Rows are points. The last column is the point's height on a tilted bowl or saddle (a function of degree 2), plus a little noise. Along how many of its main directions does it bend up, bend down or stay straight?

Points (10 x 3):
[[  4  -7  -5]
 [-11  46  46]
 [-29 -33  31]
 [ 11  13  -3]
 [ 55 -42 -37]
 [  5 -64   0]
 [ 37  18 -18]
 [ -6  -8   6]
 [-45  -2  60]
 [ 20 -12 -20]]
Directions: 2 up, 0 down, 0 straight

Points:
[[ 37 -28 -17 -37]
 [ 15  12 -16 -18]
 [ 46 -25 -25 -45]
 [ 49  40  23 -35]
 [ 28 -10  25 -25]
 [-18 -24 -12 -25]
 [ -1  40 -14 -18]
 [  7  50  70 -43]
 [-37  17 -21 -23]
 [-31 -19 -52 -47]
 [-13  33  13 -14]
 [  3  25 -31 -20]
 [ -6  31  27 -14]
 [-39  13  39 -26]
 [ -2 -10 -37 -29]
 [-20  16  51 -24]
 [-49   7 -41 -39]
 [-40  25   1 -19]]
Directions: 0 up, 3 down, 0 straight

Points, 25 rows:
[[ 63   7  -3  17 -47]
 [-22 -30  65 -28  67]
 [ 10 -95  72  -3  39]
 [-13  27  22  33   5]
 [ -9  -2 -20 -37  27]
 [-31   6  16 -29  38]
 [  2 -13 -28   9   4]
 [-13  45 -25  19  -6]
 [-24  36  60  17   7]
 [ 18   7   7   3  -4]
 [-21  -3 -16   4  14]
 [ 28  65  49  30 -43]
 [-10  -1   1 -66  57]
 [  5 -24  -5  18   6]
 [ -3   5 -19  -6   8]
 [ 61   2  43  23 -55]
 [ 15  14  -8 -45  14]
 [ 58 -25 -14 -19 -28]
 [-18  26 -25  11   1]
 [-15  52 -27 -31  -5]
 [ 10 -21  -4 -11  13]
 [  8  -5  11 -16  15]
 [-39  19   4  12  13]
 [ -5  24  -6  33   1]
 [ 31  58  35  10 -41]]
Directions: 1 up, 2 down, 1 straight

Points, 39 rows:
[[  3  23 -45 -45  23   3  34]
 [ -5  -3 -21   6 -11   4  19]
 [-30   7 -37  31  10  -5   8]
 [-18  37 -14  13 -18  43  23]
 [-21  50  33  19  11 -33  20]
 [  1 -28 -15  61  58  67  59]
 [-13 -15  42  37  49  22  24]
 [  1  -7  35 -74  60   3  -2]
 [ 19  -2  36 -28  16 -37  32]
 [  9  30   1   0  69  11  44]
 [-21   7   6  39  14 -72  12]
 [-19  19   0  10  -6 -65   9]
 [-32  -7  30 -11  12  18   9]
 [-30  28  17 -19 -23   4  26]
 [-24 -34  18  39   0 -55  21]
 [ -2 -42   4  62   1  73  46]
 [ 56  36 -11 -20  23 -14  57]
 [ -9 -40  36  30 -48 -24  32]
 [ 45 -24  31 -14  20  17  33]
 [-35 -34  -2  -8   5  24  19]
 [  7  46 -10  15  15   4  27]
 [  1  12  42  -4   5   7  24]
 [-34   1   5  -9 -14  13  17]
 [-69 -16  23  74 -15 -52 -14]
 [-91  20  26 -28  20  49   0]
 [ 12   1  40   0   8 -21  32]
 [-60 -10  -3  53  22  -6  -1]
 [-27  47 -14 -35 -18  40  46]
 [-21 -20  -8  69 -33 -25  -7]
 [ 30  11  56 -13  -1  -5  45]
 [ 40 -15   1   8   2   6  36]
 [ 45  -2  35  -3  38   9  47]
 [-18  15  37 -43   4  18  18]
 [-17 -14  11 -24 -39 -34  22]
 [ 11  -5 -10 -13 -12 -63   9]
 [ 41  45 -43   2  35 -10  58]
 [-34  10 -18 -19   2 -13  17]
 [-44 -11  16  25 -20 -17   8]
 [-25  24   0 -19 -19   3  24]]
Directions: 4 up, 2 down, 0 straight

Points (70 x 9):
[[ 19   4 -36  49  23 -14  -6   2 -11]
 [ -6 -47   6 -35   4   1  25  22  -6]
 [ 56  27  40 -31 -47  54  57  13 -67]
 [-14  -4   5   5  30  51   8 -38  12]
 [  3 -17 -63 -35   5 -42 -64  -9 -71]
 [-21  21   4  -9 -17  47  21  30  21]
 [ -1  20  54  19  38  12 -17  -8   9]
 [-10   9 -39 -21 -13 -21 -33 -10 -14]
 [ 28  22  27 -41 -81  28  57  26 -83]
 [ 10  16  13   6 -49   1  -2 -62  -1]
 [-35 -26 -24 -21 -13  36   5  48  10]
 [-66  15 -25 -15 -79 -17 -38  30 -13]
 [ 48  39 -69  10  22  11  44  26  29]
 [-33  22 -11  12  16 -10  17  -1  15]
 [ 33  11  61  36 -47  29  -6   6 -24]
 [ 22 -62 -41  -2  -7 -62  13  36 -38]
 [ 12  32 -12  12  39   4 -22 -30 -11]
 [-40  45 -25   2  -6 -41  11   2  38]
 [ 48  -3  45  -7  12  13 -53 -63  -2]
 [ 10 -14  18 -37  44  52  18 -29  -5]
 [-43 -21 -30  -2 -17  16 -21 -10   3]
 [-44  27 -19  41 -31 -25  17  29  14]
 [ 42  40  40  61  23   5 -42  -7 -69]
 [-10  -5  45  -8  34 -11 -24  10  -2]
 [-28  14   5  53  23  17  23   1  -1]
 [ -5   4  43  41 -40  -9  61 -42 -12]
 [-73 -62  17 -23 -13  52 -23 -41  28]
 [ 46  -8  -1 -40  13  -3  61 -38 -61]
 [ 42  26  11 -37 -87  31 -38 -12 -47]
 [ 38   2 -32  13 -16  43  26 -39   1]
 [ 20   7  49  39  -3   2 -10  31 -27]
 [  1 -47 -81 -14  10 -25  35  31  -9]
 [-15   3 -52 -24 -45   7  18  -7 -10]
 [ 13 -17  41 -15  19  18 -24 -29  32]
 [ 29 -24  -6   2   7 -25 -47  -6 -19]
 [ -8  11 -46  -5   3  -2  10  15  13]
 [ -5   4   6  30  -4   4 -20  -9   9]
 [  6  13 -14   5 -10  24  39  -6   1]
 [ -1  49   6 -54 -26  41   8 -17  13]
 [-39  27 -11  12  58 -46  55  15 -48]
 [-53 -30 -10  16 -40  54  39  71 -41]
 [ 54  -7 -19 -26 -27   3 -14 -26 -10]
 [ 41   7   5   4   1 -31  13  15 -31]
 [-27   3  17  26  15 -15  38  31 -21]
 [-27  24   2  39  43 -21   5  32 -31]
 [-22  13 -16 -19  18 -15  29  23 -15]
 [ 30 -45 -13  -2  34 -21 -11  25   1]
 [ 45 -10 -13  26  44  56  58   5 -29]
 [  2 -20 -13  28  59  40  -1 -22  -8]
 [  3 -18  30   5  21 -22   1  -2  -1]
 [ 46  12  -9  42 -29  17  32 -42 -26]
 [  5  25  55  -6  -9  -5 -35  40  -3]
 [-24  20  24  37   8  18  27 -28  31]
 [-20 -13 -12 -32  50   8   0   1 -32]
 [-10  18  15 -54  52  55 -41  24 -26]
 [-30  19  -1   5  33  12  -7  52 -12]
 [  3  20 -39 -50 -60  -5  28 -66 -76]
 [ -9  18  18 -37  32 -15  29  16 -31]
 [-17  -1  10   1 -24 -30 -36 -18  -4]
 [ 12  21  -5  46  23  73  22 -19 -16]
 [ 53  27  -5 -26  -9 -40   0  44 -48]
 [-27   5  20 -30  40  -4  24  27 -29]
 [-20   5  31  12  28  26  26  29  -5]
 [ 10 -47  44  10  13  38 -39  45  43]
 [ 21  35  25  24   2   3  -2 -10   3]
 [-10   0  -5  -4 -13  35 -42 -35  14]
 [ 16 -47   6  -5  27  35  37 -17  18]
 [ -3 -16   8  -8 -16  40  15 -11  19]
 [ 44  11 -22  16  42  16  -2   7  -7]
 [ 20  24  15  40 -25 -32  32  10 -35]]
Directions: 2 up, 5 down, 1 straight
